Each point is reached from the start by the listed moves, each made once or not at all, plus a little noise. Is the number of moves made odd or even? Then give how often each move was made.
In the rows, 128 means zero.

Moves:
(1): [160 156 175 132]
(2): [ 82 152 190 134]
(3): [135 109 151  97]
Start: [125 110 116 133]
Points:
[118 145 249 109] => odd (1, 1, 1)
[ 89 113 201 108] => even (0, 1, 1)
[110 166 224 142] => even (1, 1, 0)
[ 80 132 177 141] => odd (0, 1, 0)
[155 139 163 139] => odd (1, 0, 0)

Moves:
(1): [159 154 129 138 128 116 129  98 127 128 107 113 166]
(2): [127 145 115  93 135 122 149 119 151 113 134 118 112]
(3): [110 129 180 120 106 143 148 176 130 149 105 131 133]
(4): [103 142 129 178 114 117 122 135 153 126 141 117 131]
(5): [137 151 118 117 177 136 137 141 131 150 113 135 132]
(6): [131 122 118 128 128 176 124 141 131 122 146 133 143]
(7): [146 135 115 133 117 108 150 152 107 120 153 134 119]
(8): [146 127 116 109 122 115 110 157 147 122 119 141 123]
(9): [132 105 112 137 145 119 142 114 158 140 133 114 135]
(10): [119 130 105 140  93 139  96 129 139 184 129 105 125]
(11): [139 146 159 120 144 109 126 101 125 149 161 137 130]
Start: [123 101 117 133  94 142 123 139 133  99 163 164 104]
Points:
[186 134  74  75 164 129 163 170 188 118 226 179  99] => odd (0, 1, 0, 0, 1, 1, 1, 1, 1, 0, 1)
[155 139  77  82 138 114 114 133 209 185 183 143  87] => even (0, 1, 0, 0, 1, 0, 0, 1, 1, 1, 1)
[150 106 122 137  48 136 105 170 193 182 116 124 145] => odd (1, 0, 1, 0, 0, 0, 0, 1, 1, 1, 0)
[138 170 151 179  95 118 173 200 139 131 139 155 141] => odd (1, 0, 1, 1, 1, 0, 1, 0, 0, 0, 0)
[150 178 100 117 137  76 147 174 182 105 216 179  84] => even (0, 1, 0, 1, 1, 0, 1, 1, 0, 0, 1)
[143 135  92 173  41 138  82 185 163 154 249 164 107] => even (0, 0, 0, 1, 0, 1, 1, 1, 0, 1, 1)

Moves:
(1): [158 125 134 111 120 126 124 129 120 141 137 113 145 145 120 115 129 118
 127 121 138 109 132 128 115]
(2): [140 163 125 123 125 140 139 123 153 148 139 110 124 155 121 124  82 154
 131 128 116 131 134 118 131]
(3): [137 128 173 124  99 105 149 127 137 124 116 102 112 122 139 123 135 129
 120 134 135 118 113 118 151]
(4): [155 145 107 167 143 118 126 124 128 134 140 136 111 142 133 150 121 128
 124 125 127 142 118 132 131]
(5): [141 120 137 107 165 129 126 126 119 127 121 134 117 115 118 137 134 131
 114  95 123 131 142 116 126]
(6): [113 129 128 142 110 150 128 121 128 151 121 124 123 122 133 130 136 135
 125 127 145 134 140 115 110]
(7): [121 126  89 121 135 137 188 124 159 127 147 128 148 134 125 121 162 112
 142 128 113 130 124 107 107]
(8): [120 128 129 120 138 133 125 156 128 142 114 130 149 128 158 109 126 123
 125 118 144 124  80  84 147]
(9): [141 125 125 131 122 155 107 124 169 119 130 119 138 114 152 133 134 132
 133 123 117 134 129 152 156]
(10): [123 130 135 122 129  93 124 120 135 149 156 104 165 140 134 120 128 138
 123 161 138 125 137 122 125]
(11): [134  98 136 141 107 135 119 124 134 129 168 122 127 119 127 140 117 122
 132 117 133 140 110 129 112]
(12): [135 125 143 123 130 130 139 119 141 137 118 155 135 128 143 154 104 131
 137 143 116 106 132 120 120]
(13): [133 119 126 134 112 133 140 152 110 122 118 133 170 109 140 132 121 112
 140 121 114 147 135 131 139]
(14): [119 131 139 133 132 131 137 142 139 134 115 126 141 153 119 124 130 118
 137 119 133 142 142 150 122]
(15): [136 133 126 110 137 142 145 141 113 119 150 119 122 114 180 126 104 140
 137 112 117 129 126 134 109]
(16): [140 113 120 111 135 121 108 149 113 122 117 120 145 147 125 160 128 146
 157 134 149 140 144 120 119]
(17): [128 144 150 127 135 141 121 145 117  93 152 117 144 142 132 144 163 137
 126 130 111 126 144 128 103]
(18): [127 123 126 119 125 126 127 134 125 135 136 153 130 132 130 122 138 159
 141 131 129 135 132 123 125]
(19): [141 133 148 141 138 142 126 115 133 132 130 124 107 111 124 118 130 127
 149 154 134 131 139 128 119]
(20): [131 113 126 129 134 148 143 112 111 108 119 106 128 128 124 129 142 137
 102 170 135 131 122 125 138]
(21): [140 142 116 118 130 125 126 127 144 117 136 141 125 129 106 118 143 132
 120 127 163 139 122 130 132]
(22): [146 134 134 102 111 117 127 140 106 154 132 129 110 122 136 120 118 105
 115 125 109 174 125 136 115]
(23): [126 119 122 139 119 126 134 163 138 135 117 128 112 120 108 125 125 126
 121 140 130 123 164 126 141]
(24): [134 140 131 117 135 135 140 139 116 143 132 124 132 108 101 117 137 124
 134 131 115 120 114 156 115]
Start: [159 118 104 131 149 140 106  99 137 135 110 116 148 136 118 122 148 164
 109 134 122 122 119 160 102]
Points:
[199 111 104 135  99 160 120  95 179 190 178  39 173 171  67  99 127 201
  67 200 194 131 156 127  82] => even (1, 1, 0, 0, 0, 1, 0, 0, 0, 1, 1, 0, 0, 0, 0, 0, 0, 0, 0, 1, 1, 0, 1, 0)
[249 153 120 132 146 213 106 100 196 161 227  50 222 177 215 153 115 226
  95 170 157 130  80 115  66] => odd (1, 1, 0, 1, 0, 1, 0, 1, 1, 1, 1, 1, 0, 0, 1, 0, 1, 0, 0, 1, 1, 0, 0, 0)
[176 140 168 115 127 170 143 193 139 162  93  94 176 129 146 115 154 216
  99 105 117 138 152  69 120] => odd (0, 1, 1, 0, 1, 1, 0, 1, 0, 0, 0, 0, 1, 0, 0, 0, 1, 1, 0, 0, 0, 0, 1, 0)
[247 170 136 122 124 138 170  63 168 182 162  43 158 181 170 131  93 224
  79 200 176 109 116 123  85] => even (1, 1, 1, 1, 0, 1, 0, 0, 0, 1, 0, 1, 0, 0, 1, 0, 0, 0, 0, 1, 1, 0, 0, 0)

Moves:
(1): [130 133 125 124 143 124 132 136 128 124 134 128 129 119 111 120 134 138
 116 155 131 125 131 117]
(2): [125 125 141 127 137 122 142 131 127 123 122 136 127 132 144 134 128 132
 124 137 133 119 135 131]
(3): [130 148 106 117 126 124 117 135 129 148 123 124 150 151 144 133 109 123
 124 127 128 123 139 128]
(4): [121 139 111 123 151 124 129 133 119 116 119 127 113 118 140 136 121 135
 116 131 140 116 118 118]
(5): [129 135 122 131 129 127 129 131 117 125 119 129 116 125 120 121 140 131
 124 119 130 135 129 133]
(6): [133 115 129 134 117 150 145 123 115 137 121 131 122 126 134 132 118 127
 125 122 138 127 136 139]
(7): [117 139 119 130 150 135 144 128 130 126 129 134 127 133 133 121 107 120
 120 129 124 132 114 125]
(8): [146 127 118 131 138 149 134 139 142 131 138 132 137 138 126 124 135 145
 133 135 124 135 128 138]
(9): [142 146 137 155 139 131 143 120 121 122 138 124 137 135 129 140 126 118
 127 128 146 111 103 133]
(10): [120 127 128 140 125 126 123 133 119 124 129 125 145 120 128 128 121 139
 133 127 141 139 132 125]
(11): [131 115 121 123 118 121 144 133 123 136 116 125 131 146 127 116 131 140
 127 129 123 109 128 121]
(12): [125 124 121 130 130 132 121 133 123 126 138 139 125 141 135 128 137 139
 132 122 129 123 132 130]
(13): [121 123 119 113 118 124 119 123 124 134 133 124 118 134 122 120 130 123
 125 140 146 137 122 125]
(14): [118 125 126 120 119 130 127 136 126 122 128 119 129 134 115 135 131 129
 120 122 122 123 129 117]
(15): [126 125 131 124 133 133 119 126 130 121 130 128 139 127 126 123 130 120
 125 113 134 130 127 137]
(16): [123 120 142 122 125 137 127 137  90 136 114 131 129 105 142 129 125 125
 128 141 127 122 117 120]
(17): [133 142 137 128 140 111 106 146 138 109 125 132 112 133 123 135 111 134
 127 119 133 122 121 119]
(18): [119 131 127 113 136 147 144 146 146 120 131 124 126 134 143 115 132 138
 118 112 124 104 135 117]
(19): [125 124 139 141 135 142 126 126 136 125 127 132 125 146 127 134 140 107
 141 113 130 111 127 123]
(20): [118 122 126 106 114 116 132 121 127 132 132 123 134 114 141 141 125 127
 132 102 138 119 133 117]
(21): [126 120 133 120 113 138 138 118 145 124 128 126 149 124 110 130 129 131
 139 134 143 103 123 117]
(22): [137 127 128 106 135 105 116 130 122 100 141 121 124 127 113 142 132 122
 134 119 132 120 130 137]
(23): [121 131 123 124 125 125 133 130 127 134 128 129 132 123 126 133 122 120
 131 126 139 114 127 136]
(24): [120 129 147 132 140 135 124 122 123 137 138 112 140 132 114 133 123 136
 136 126 134 123 119 119]
Start: [127 110 134 121 136 124 130 135 125 129 132 136 122 119 113 124 123 134
 140 134 130 125 130 129]
Points:
[ 76 149  58  24 182  79 120 208 105  78 140 120 124 151 113 124  89 161
  96  78 194  50 131  83] => even (1, 0, 1, 1, 1, 0, 1, 0, 0, 1, 1, 1, 1, 1, 1, 0, 1, 1, 0, 1, 0, 1, 1, 0)
[121 135 151  97 176  94  90 158 107  81 186 115 128 144  47 153 120 133
 132 124 196  74  91 119] => even (1, 0, 0, 0, 0, 0, 0, 0, 1, 0, 0, 1, 1, 1, 1, 0, 1, 0, 0, 0, 0, 1, 1, 1)
[108  96 130  91 124 181 144 183 153 137 143 115 185 193 115 147 103 185
 163  62 173  22 149  75] => odd (0, 0, 1, 0, 0, 1, 0, 1, 0, 1, 1, 1, 0, 1, 0, 0, 1, 1, 1, 1, 1, 0, 0, 1)
[ 84 133 138  57 186  97 129 188 121  58 144 105 119 111  57 144 113 176
 119 137 215  42 116  75] => odd (1, 1, 0, 1, 1, 0, 0, 0, 0, 1, 0, 0, 1, 1, 0, 0, 1, 1, 0, 0, 1, 1, 1, 1)
[ 93 116 141  65 147 111 162 122 121 120 156 100 194 187  94 169  97  91
 153  88 211   7  95 103] => even (0, 1, 1, 0, 0, 0, 1, 0, 1, 0, 1, 0, 1, 1, 1, 0, 0, 0, 1, 1, 1, 1, 1, 1)
[136 115 138 134 180 182 135 188 145  93 134 145 122 134  98 106 134 163
 129  99 163 102 145 123] => odd (1, 0, 0, 0, 1, 1, 0, 1, 0, 1, 0, 0, 0, 0, 1, 0, 1, 1, 1, 0, 0, 0, 0, 0)

Moves:
(1): [139 140 112 109 124 133 141 134 147 136 123 125 138 123 132 142 102 124
 168 138 121 127 127 124 139]
(2): [134 145 135 118 121 125 136 129 120 118 121 133 123 135 117 135 147 126
 132 112 131 131 132 126 126]
(3): [125 138 138 139 113 119 137 129 133 148 118 122 143 100 149 126 137 116
 128 135 133 136 120 137 125]
(4): [127 128 132 134 126 126 120 134 123 132 123 124 118 128 123 121 126 130
 132 125 114 137 121 139 120]
(5): [155 142 132 120 151 127 135 115 130 105 119 138 127 123 143 144 133 113
 116 123 127 150 128 119 103]
(6): [129 118 133 108 114 149 129 130 140 124 129 134 123 122 124 133 128 109
 121 119 122 125 129 130 127]
(7): [131 133 117 124 137 142 143 128 123 124 125 125 125 127 128 127 129 135
 134 123 131 124 136 137 124]
(8): [129 128 124 110 146 120 117 126 109 111 120 133 107 123 144 128 125 134
 134 130 131 141 129 143 132]
(9): [139 132 108 139 131 116 124 117 130 117 111 115 123 131 148 121 143 133
 129 126 106 121 118 142 141]
(10): [119 140 127 126 134 135 106 124 146 127 127 126 123 131 153 140 120 130
 126 107 123 153 137 136 119]
(11): [142 123 140 138 129 128 134 147 149 135 152 131 137 140 111  92  99 126
 132 116 137 129 105 138 156]
(12): [134 144 128 118 137 119 139 142 133 116 145 128 111 111 142 134 121 130
 128 131 120 121 125 125 134]
(13): [124 127 106 123 143 135 119 135 137 126 118 149 136 124 128 117 141 128
 112 139 123 148 128 133 125]
(14): [115 119 124 126 130 118 149 139 132 137 126 127 131 127 122 137 120 121
 124 121 126 133 121 134 127]
(15): [143 136 116 121 148 121 133 113 128 126 134  94 109 113 137 125 145 111
 146 145 137 149 127  89 125]
(16): [133 120 126 138 123 127 124 117 136 124 149 122 142 124 125 121 143 141
 135 125 119 127 119 154 132]
(17): [129 121 119 118 131 124 138 112 120 118 133 129 120 119 137 127 118 145
 132 102 127 132 108 104 111]
(18): [133 120 135 143 118 129 124 124 123 138 124 134 122 131 132 130 144 128
 132 118 119 135 126 130 140]
(19): [115 122 129 128 121 121 150 124 143 110 122 138 114 120 128 113 130 134
 136 131 115 126 140 131 118]
(20): [123 117 142 116 144 125  93 119 105 152 130 146 115 160 141 106 168 140
 112 124 126 103 148 128 117]
(21): [132 132 128 144 109 132 136 115 140 151 142 150 116 137 109 131 119 119
 121 134 125 118 102 149 137]
(22): [143 128 121 111 111 131 131 120 125 140 133 135 116 126 127 118 123 127
 122 139 119 134 149 125 135]
(23): [124 131 110 135 128 123 126 132 132 124 130 122 123 115 128 125 128 107
 135 117 131 127 140 121 119]
(24): [119 136 124 125 128 129 141 123 117 110 132 129 139 129 136 121 132 115
 127 131 120 125 134 129 121]
Start: [117 137 116 142 108 119 122 123 117 123 102 114 160 126 112 132 142 137
 133 133 155 161 130 140 131]
Points:
[163 162  92  84 138  90 169  97 108  89  78 113  87  97 174  55 210  64
 148 100 110 207 158 161 104] => even (0, 1, 1, 1, 1, 1, 1, 1, 1, 0, 1, 0, 0, 1, 1, 0, 0, 0, 1, 1, 0, 1, 1, 1)
[115 147 108 119 113 129 173 154 147  88 107 158 136  77 156  73 148 114
 138 125 129 192 120 194 154] => even (0, 0, 1, 0, 0, 1, 1, 1, 0, 0, 1, 1, 1, 0, 0, 0, 0, 1, 1, 0, 0, 0, 0, 1)
[138 158  73  76  72 106 171 112 178  88 105 114 107  88 153 137 123 150
 182  73  64 196 123 174 124] => even (1, 1, 0, 1, 0, 1, 0, 0, 1, 1, 0, 1, 0, 1, 0, 1, 1, 0, 1, 0, 0, 1, 0, 0)
[142 164 113 126  89 112 120 144 136 164 102 126 104 119 164  85 183 101
 129  54 101 177 143 196 149] => even (0, 1, 1, 1, 0, 1, 1, 0, 1, 1, 1, 1, 0, 1, 0, 0, 0, 1, 0, 1, 0, 1, 1, 0)
[164 219  66 101 100  96 168  90 154 116  80  97  62  65 187 129 149 122
 205 145  95 214 131 181 143] => odd (1, 1, 1, 1, 0, 0, 1, 1, 1, 1, 0, 1, 0, 0, 1, 0, 0, 0, 1, 0, 1, 1, 0, 0)
[131 157   7  88 100 108 206  83 151 106  71 122  91  43 167  97 141  76
 189 141  87 217 109 159 111] => even (1, 0, 1, 1, 0, 1, 1, 1, 1, 0, 0, 0, 1, 1, 1, 0, 1, 0, 1, 0, 1, 1, 1, 1)

Moves:
(1): [147 134 130 137 125 104 137 110 129 114 119  99 145 133 127 158 121 118
 131 115 132 139 135 148 133]
(2): [120 144 132 119 127 127 111 125 138 130 123 121 115 123 101 138 132 130
 123 107 126 140 127 128 130]
(3): [115 125 151 119 144 128 140 136 119 142 141 135 127 157  85 127 147 149
 151 103 131 128 122 139 125]
(4): [123 112 137 139 132 124 106 128 146 140 124 113 137 142 108 144 150 136
 139 125 118 160 125 141 117]
(5): [119 118  94 124 137 149 102 149 155  98 127 132 105 140 126 114 112 149
 106 114 150 143 132 126 122]
(6): [116 141 124 137 110 125 130 141 118 139 120 112 120 123 115 144 117 150
 141 121 117 146 131 141 134]
(7): [119 123 125 121 138 136 124 132 143 112 114 127 135 141 134 128 115 118
 109 147 128 147 130 146 125]
(8): [145 111 142 145 133 146 101 122 141 132 132 135 130 145 153 124 112 100
 128 142 110 119 135 135 149]
(9): [118 130 140 135 128 131 121 108 130 125 128 113 130 125 133 126 128 143
 132 141 119 139 120 121 128]
(10): [132 142 113 148 157 139 127 142 147 138 130 140 135 139 118 134 101 114
 123 115 137 138 127 130 126]
(11): [115 119 121 123 140 122 119 124 128 137 135 126 127 131 113 130 110 112
 131 139 123 127 130 130 131]
(12): [129 109 136 149 102 123 143 134 146 122 152 136 128 104 124 127 129 134
 122 115  99 121 117 134 118]
(13): [126 123 126 137 119 137  99 136 119 132 139 120 137 138 123  87 153 133
 127 125 151 142 128 148 149]
(14): [123 143 123 115 131 135 110 124 137 124 128 118 147 130 122 142 111 136
 119 136 118 121 127 129 119]
(15): [130 129 116 129 144 124 111 124 103 140 145 138 108 141 134 109 152 126
 139 128 131 121 109 131 135]
(16): [117 132 117 148 130 133 141 128 132 143 126 124 111 130 122 151 124 128
  99 163 134 124 135 124 131]
(17): [106 138 111 118 115 126 119 107 138 145 116 121 134 128 127 107 126 145
 121 126 117 131 131 131 126]
(18): [168 143 145 147 101 105 128 137 148 128 117 128 117 115 131 143 116 137
 139 140 123 121 113 107 121]
(19): [157 122 150 121 130 111 158 120 104 159 130 123 127 105 133 134 128 145
 133 130 128 120 133 141 129]
(20): [152 130 127 121 133 137 133 134 118 129 119 119 129 127 132 115 129 128
 140 131 122 122 138 138 127]
(21): [119 113 122 114 110 168 119 130 130 131 122 137 136 139 117 104 123 129
 135 113 140 122 115 153  91]
(22): [126 116 111 142 119 134 141 119 130  99 125 149 132 131 125 135 130 138
 113 140 135 165 130 130 135]
(23): [152 125 159 149 113 109 150 130 115 134 126 134 123 141 126 143 112 141
 117 156 104 127 161 123  97]
(24): [133 109 139 132 107 126 133 127 129 141 129 110 136 131 116 116 127 124
 125 112 103 132 113 115 121]
Start: [137 125 127 148 118  81 126 153 146 153 120 137  98 142 144 101 149 113
 121 107 118 147 157 142  87]
Points:
[112 124 101 157 126 120  87 164 169 204 110 144  84 214  11 111 126 240
 115  55 106 245 166 224   7] => odd (0, 1, 1, 1, 1, 1, 0, 0, 0, 1, 0, 0, 0, 1, 1, 0, 1, 0, 1, 0, 1, 1, 1, 0)
[ 92  68 150 152 100  90 106  98 147 215 156 137  87 158  37  71 195 190
 149  66  79 214 105 216  47] => odd (0, 1, 1, 1, 0, 0, 0, 0, 1, 0, 1, 1, 0, 0, 1, 0, 1, 0, 1, 0, 1, 1, 0, 0)
[206 114 183 203  96  40 126 102 174 200 112  59 119 129 143 175  73 104
 113 174  58 135 146 143  96] => odd (1, 0, 0, 0, 0, 0, 0, 1, 1, 0, 1, 0, 0, 1, 0, 1, 0, 1, 1, 0, 0, 0, 0, 1)
[135 126 117 164 142  76  82 139 153 244 114 112  90 164 103  84  85  98
 109  94  58 184 136 184 111] => even (0, 1, 0, 0, 0, 1, 1, 1, 0, 1, 1, 0, 0, 0, 1, 0, 1, 0, 1, 0, 0, 0, 0, 1)
